Rows are points. A path goes straight from each point to the next, and from the last back to the first. The post is the endless flat space through its rows: a point in 2 columns, a line in 3, a plane in 4, and so on, so that a path can go around it. Count how often the path circles the post. Going back the other way cancels.
(in the rows, 128 means zero)

Post (2 x 3):
[[ 91 143 197]
 [108  85 100]]
Path (16 x 3):
[[132 159 178]
 [ 79 167 112]
 [ 46 127 137]
 [ 50  74 182]
 [137  59 192]
 [168 134 182]
 [147 127  92]
 [ 77 160 176]
 [ 53 100 139]
 [ 71  63 208]
 [124  52 143]
 [124 133 165]
 [102 165 163]
 [107 192 149]
 [126 101 109]
 [164  84 195]]
Times around: 2

Post (8 x 9):
[[109 145 113 237 167  99 162 100 133]
 [127 125 201 180 141 127 205 141 105]
 [114 110 135  65 135 156  98  71  61]
 [163 131  84 206  18 118 249 175 188]
 [114 115 127 136 208  51 157  89 116]
 [156 115  88 152  98 135 154 194 102]
 [118 118 160  50  89 160  58 147 139]
 [122 112 164  46  73 106  27 121  53]]
Path (12 x 9):
[[ 97 116 103 132 164 122 100 133  98]
 [ 82 176 112 182 105  38 180 152 113]
 [140 172 155 156  59 153 131  93 100]
 [149 142 135 123  58 152 131 115  35]
 [156 116 149 180 195 161 115 142  77]
 [ 86  81 242 138 142 126  70 125  90]
 [ 71 118 121 163  95 173 159 176  95]
 [ 76 181 106 130 114 116 136 133 173]
 [173 160 140 139  69 186 160 167 125]
 [173  99 154 143 148 188 131  86 115]
 [121 104 127 173 146 115 146  99 137]
 [ 95 102 130 190 120 126 115 107 143]]
Times around: 2

Post (17 x 18):
[[ 93 119 168 121 142 146 112 148  93 141  70  87  93 151 149 153 134 145]
 [120 135 183 124 127  82 105 145 119 168  80 138 186 155  83  98 147  53]
 [173 132 140 124 126 153 180 120 102  96  53 123 207  98 106 175 138 104]
 [179  83  87 145 133 108 148 186 113  67 151 150 109  75 160  95 140 101]
 [165 104 131 154  89 112 169 117  94 129 161 181 135  76 135 125 118 134]
 [140 121 110  56 116  85 135 147  99 198 118  73 175 114 112 142 168 119]
 [135 126 116 148 137 147 140  74  76 166 100  97 144  84  90 125 130 148]
 [173 128 109 164 165 127 141 121 113 119   7 185 131 196 164 100  97  87]
 [152 124  70 103 149  84 154 102 165 174 111 101 143 108 132 160 152  59]
 [163  86 204 137  94 145 138 136  93  94 180  68 142 104 122 110  90 145]
 [135 105 189 152 168 173  85  47 143 154 131 121 160 191 112 136 191 160]
 [124 132 154 141 100 140  85 123  51 136 143 135 178 111 133 116 101  67]
 [221 108 119 173  80 157 114 151 204 109 120 169 172 134 124 105 142  94]
 [152 101 113 167 183 128 125 195 124 118 101 107  87 210 137 166 105 102]
 [106  94 158  97 206 182  81 108 148 128 104 109 112 186 101 157 107 156]
 [150  85 122 146 130  94 115 128  76  55 134  79  94 132 102 181  84 184]
 [143 131 159 158 154 118  94 158 153 157 109 109 193 117 160 113  72 152]]
Path (22 x 18):
[[119  54 146 156 103 134 110 134 103 134 183 114 141 161 142 175 137 135]
 [123 107 144 148 130  82 141 137 143  80 161  88 148 120 125 101 147  97]
 [133  89 120 125 126 148 148  94  93 100  77  99 130 127 147 135 176 128]
 [136 102 106 157 137 225 102 135 140 174 131  95 119 151 143 184 123 140]
 [136 137 117 164 102 106 109 154  76 127 101  90 162 101 133 120  57 155]
 [127 167 153 145 144 155 116 171  95 146  83 111 135 189 109 129 156 132]
 [173 133 197 130 108 161 138 147 172 129 112 163 129 100  98 148 125 145]
 [164  72 129 105 101 110 117 137  95 138 189 103 110  87 127 114 148  67]
 [134  64 145 121 135 140 142  81 112 172 146 110 151 162 147 103  89  61]
 [157  83 147 188 134 129  90 106 101  67  67 109 143  79 109 117 137 108]
 [182 131 153 129 148 145 116 127 108 130 173 108 154  64 177 175 128 126]
 [139  72 193 140 136 146 112 130  94 137 147 149 142  59 136 134 131 126]
 [120  96 170 117 108 122 150 126  72 145  47 152 156 141 125 100 128 124]
 [ 75 119 169 134 149 150  91 161 111  62  92 105 184 126 156 128 153 150]
 [204 123 126 118  77 139 189 139  75  77 121 152 133 136 129 108 114 118]
 [152 101 141 119 175  79 112 187 138 109  87 136 121 153  90 138  96 160]
 [160 117 122 131 101 146  67 124  87 100 105 109 163  88 137 155 126  89]
 [156  83 132 178 155 144 149 138 134 161 109 142 146 151 112 126 110 123]
 [147 118 120 187  98 123 147 153 104 144 120 134 176 114 120  83 131 131]
 [139 150 126 112 143 135 101 155 156 176 128 116 172 130 165 152 110 128]
 [176 112 148 183 134 143 111 140 102  83 139  93 123 126 149 151 153 113]
 [163  64 148 169 132 133 144 114 117 137 127 122 100 110 109 117 146 110]]
Times around: 3
